Each row of a before or after table is a point. One or more steps were done to the points. Then noise was added and the rows were shuffled. The steps act on columns, c1 being the first. What was done? A step turns or swaps two columns, mirrors them in a line or flattens them onto one, adds a multiple of one to another, or multiplies or shifts one. Angles are multiples of 10 degrees, from the lower column toward the higher: turns from -170 to 170, lines from 10 to 170 but not 90. Use the fewest steps. Two steps may share a column if one is a turn and the other turns, adds or multiplies; they go together, in the order done. Otherwise the lowest column goes first.

Before (12 x 3):
[[ -4 -42 -18]
 [ -5  23   2]
 [-33  25 -10]
 [-33  55 -38]
 [-30 -11  -3]
 [-44   4   7]
 [-29 -33 -43]
 [-10  17  27]
 [ -8  21  83]
 [-33 -34  79]
 [  8  -1  -7]
 [-13 -13  12]]
After (12 x 3):
[[-32 -36  96]
 [-30 -21   5]
 [-12 -18  19]
 [-29 -75 -18]
 [-35  90 -72]
 [ -9  69  65]
 [-44   9   2]
 [-12  40  15]
 [ -5  44 -16]
 [-35  45 -26]
 [  9  -7  -4]
 [ -4 -86  11]]
Steps: multiply c2 by 2; turn c2 and c3 by -20 degrees

Before (11 x 4):
[[-99  83 -27 -24]
 [ 53 -15 -16 -60]
 [ 10  10   7 -12]
 [-58  27 -13 -28]
 [-46 -11  27  63]
 [ -5  -2 -27  39]
 [ 43  19  -1 -27]
 [ 14 -23 -10  11]
 [ 30  26   2  29]
 [  3  40  -8  53]
 [ 50 -26 -28 -50]]
After (11 x 4):
[[-52 -12  28 -29]
 [-17 -28  -1  38]
 [-11  -8  39  54]
 [ 71 -17 -15 -62]
 [  8 -12 -22  13]
 [-91 -28  84 -24]
 [ 52   0  20 -26]
 [ 20   1  25  29]
 [ 65 -29 -26 -50]
 [ 16   8  10 -12]
 [-63  26 -10  62]]
Steps: add -0.3 times c4 to c1; swap c2 and c3

Before (8 x 6):
[[ 14  81  33 -27 -22  31]
 [-57 -40 -42  -4  28 -21]
 [-63 -28 -19  20  23 -68]
 [  3 -19  -3  57 -72  29]
 [-26 -29  32  17 -39  23]
 [ -4  -8  58  65 -25  14]
 [-66  25   6  -9 -16 -19]
 [-28 -14 -28 -55  -9 -51]]
After (8 x 6):
[[ 16 -76  36 -27 -37  28]
 [ -8  -9  59  63  23  11]
 [  5 -33   5  54  67  29]
 [-25  -2  31  18  50  21]
 [-56  50 -43  -5   4 -20]
 [-31   7 -28 -57  13 -51]
 [-65  38 -23  22   2 -67]
 [-66 -32   6  -8  -4 -18]]
Steps: turn c2 and c5 by -140 degrees

Before (8 x 8):
[[-56  23  30  -3 -16  38 -28 -40]
 [ 24 -59 -34  18 -15 -43 -64  14]
 [ 43 -43 -27 -19 -39  -8 -36  48]
 [  3 -33 -66  29 -39 -35 -15  26]
 [ 50 -20 -74   6 -13 -32 -29 -10]
 [ 26  31 -11  87  47 -17  -1  40]
 [-70 -32   4 -29   7  77 -24 -36]
 [-14 -12  18  47   1  25  24 -55]]
After (8 x 8):
[[  4 -37 -13 -25 -63  29  73 -35]
 [-66  15  36   6  32 -30  -1 -57]
 [ 24 -58  -3  52 -25  13   4 -12]
 [-11  36  43  75  33  38 -23  29]
 [-13 -45 -28   2 -42   2  63  21]
 [-21  26  75   4  17 -49   2 -30]
 [-52  44  19 -25  -6 -35 -27 -40]
 [-44 -14  76 -20  26 -20 -39 -23]]
Steps: turn c1 and c7 by -110 degrees; swap c2 and c8; mirror c3 and c4 in the line at 80 degrees; turn c5 and c6 by 70 degrees

Before (13 x 11):
[[  10   11  -11   -2   -6  -10   22   15    6  -22   10]
 [ -13    4   13  -12  -17   -7    4    0   -6  -26   -9]
 [ -16   -3  -14   12    5  -16   15    4    5   -9  -18]
 [  -5   15   12  -15    1  -11   20   -1   -4    5    7]
 [ -15  -14    9    7    0    9   17    8    0   -6   21]
 [ -14    1   -6  -22   -1   -9   17   15  -37    2    6]
 [ -24   24   -4    4   15    4   -3   18  -11  -11    9]
 [ -15   10   -6  -11   -7   55   18   10    1   18    4]
 [   3    5    8    3  -11   -8   -1   19    3   12    4]
 [  10    4   14   10   14    7   17   16   -9  -11  -10]
 [ -11   -4   -1  -21   21   -5    5    1    9  -12   -1]
 [ -20   12   -2  -10   -3   -2   20 -121    1   -8    7]
 [  27   -9   -5   -2   -8  -12  -12   18  -12  -11    5]]
After (13 x 11):
[[   3    5    3    3  -12   -9   -2   18   -3   13    4]
 [  29  -11   -1   -3   -7    0   -7   18  -18  -10    6]
 [ -10   -3   -2  -20   20   -8    3    2    4  -10    2]
 [ -13    3    5  -10  -20   -3    3   -2  -11  -27   -9]
 [  -5   14    5  -16    1   -6   14   -1   -9    5    9]
 [ -14    0   -1  -23   -1   17   11   17  -36    2    7]
 [ -24   24   -1    2   15    9   -4   18   -6  -13   10]
 [  10   13   -5   -1   -6  -12   14   16   -2  -21    7]
 [  11    4    5   12   14   12   10   17   -2  -11  -12]
 [ -14  -15    2    6    1    7   12    8    5   -5   21]
 [ -15   -1   -6   12    5  -16   12    4   -4  -11  -16]
 [ -19   14    3  -12   -2   -3   14 -123   -2   -9    7]
 [ -16   10   -2   -9   -6   40   11   11   37   18    5]]
Steps: multiply c3 by 0.4; turn c6 and c9 by 40 degrees; multiply c7 by 0.7

Before (12 x 12):
[[  4  32   2  32  31 -44 -23  -6 -43 -10 -38  -3]
 [ -5 -41 -13 -31  53 -43  14  15 -22  47  -9  43]
 [  0 -22 -13  -1  30 -41  14  54 -32 -40 -39  29]
 [-52 -46  58 -18  61  33  41 -42 -46   9 -26 -27]
 [ 13  25  41  -5  -4  -8  27 -51  36 -40 -49  -7]
 [-14   2  19  61   0  32 -12 -40   3 -26 -16   3]
 [ 49  25  12  12  43 -55 -42  45  42 -25   0  41]
 [ 39  -8  45  -8   2  33 -22 -23  54 -42 -93  23]
 [-20 -58  21  48  27 -41 -25   0 -17 -45 -17 -35]
 [-15  -9  72  57  27  -6  34  24  27  35 -51   5]
 [ 26  38  -7 -32  34   2 -15  -5  40  27   1 -53]
 [-47  32   1  40  46 -62 -14  -1  32 -32 -27  10]]
After (12 x 12):
[[  51  -62   10  -39   -3    5   79  -73  -20  -45  -27  -14]
 [  18   30   -6  -25  -10  -28   62  -18  -44  -18  -43  -37]
 [ -13    3   20  -52  -22   18   65  -77    8  -26   -8   22]
 [ -16  -42  -13   22   19   14  -44   81  -20   48  -52  -58]
 [  27  -47   53    3   -2   45  -82  -28  -50   19  -64   39]
 [  37   29    4  -29    2   32   53  -53   31  -31  -54  -53]
 [  -4  -20  -10   -4  -22   -7  -23   -1  -33  -39  -52  -53]
 [  -4   23   40  -11  -44  -10  -55 -118   44  -37  -28   -6]
 [  32   46   -1   38   15  -33    6   37   41   34  -35   28]
 [ -47  -14   42   18  -86  -28   38  -85   51  -42  -55   21]
 [   3  -14   76  -63  -30   14  -25   75   25   37  -48   -8]
 [ -25   16   14   -2   14  -46   87   14   39  -28  -32  -70]]
Steps: turn c6 and c12 by 120 degrees; turn c1 and c6 by -110 degrees; turn c4 and c7 by 160 degrees; multiply c7 by 2; turn c5 and c11 by -60 degrees; add 1.5 times c10 to c8

Before (11 x 14):
[[-40 -14 -14  28 -35  16 -13  12  -4  -1 -20  35  16  19]
 [  5  22  30  -8  -6  17  44  51   3  28 -17 -25  17 -26]
 [ -7  -2 -20  -7  17  -6 -21 -17  32  31   1  37  50   4]
 [-42   6 -37 -31 -37  -6 -39   9 -31 -41  13  -8 -23  15]
 [ 12  32  18  19 -12 -53  31  38  14 -10  26  -2  -5  45]
 [ 35 -10  28  26  13   7 -34  47  19  25 -11  27 -15 -25]
 [ 17   5   2 -30  34  25  -4 -20  32  28 -11  -3  29  38]
 [-40  27  36  48   6 -36  -8  29  12 -45  31 -40  41  -5]
 [ 12   7  25 -15 -53  26  -1 -18 -39 -13  -8  -2  29  13]
 [ 13 -18  21  -7 -30  -1  48   3  32 -25  19 -32  -8 -16]
 [-44  20  -6  37 -43 -30 -26 -26 -30   0 -15  17  -5  32]]
After (11 x 14):
[[ -38   12   26    7  -52   26    6    2   13  -23   16   -7  -26    7]
 [  15  -28   17    2  -13  -52   35   28   12   28  -32   -6  -17   42]
 [  14    5   37  -18    5  -37   -5   53  -40    4  -54 -119  -49   -6]
 [  33   33  -20    6   17   -5   -6  -37   -8    1    4  112  -38   -8]
 [  -3   20  -14  -35  -33   15    4    6  -40   10   -3  106   -3    5]
 [  19   -1   28  -26   14    7  -26    2   34   53   -8   81   19  -31]
 [ -31  -20  -37   32  -36   -6   -9   40  -42  -12   11  -24   14   -9]
 [   3   -6   30   -5   -5   17    5    1    5   59   18  -76  -27    7]
 [ -30  -18   -6  -37  -44  -31    6  -13  -44  -21  -12   50   -9    6]
 [  31    9   21   17  -30   -1   12   24   12  -11  -10  -96   18   14]
 [  32   13    1   16   34   24   17  -34   15   -4   28   -9  -26   20]]
Steps: swap c1 and c9; turn c2 and c13 by -140 degrees; turn c4 and c11 by -140 degrees; flatten c7 and c14 onto the line at 50 degrees; turn c8 and c10 by 60 degrees; multiply c12 by 3
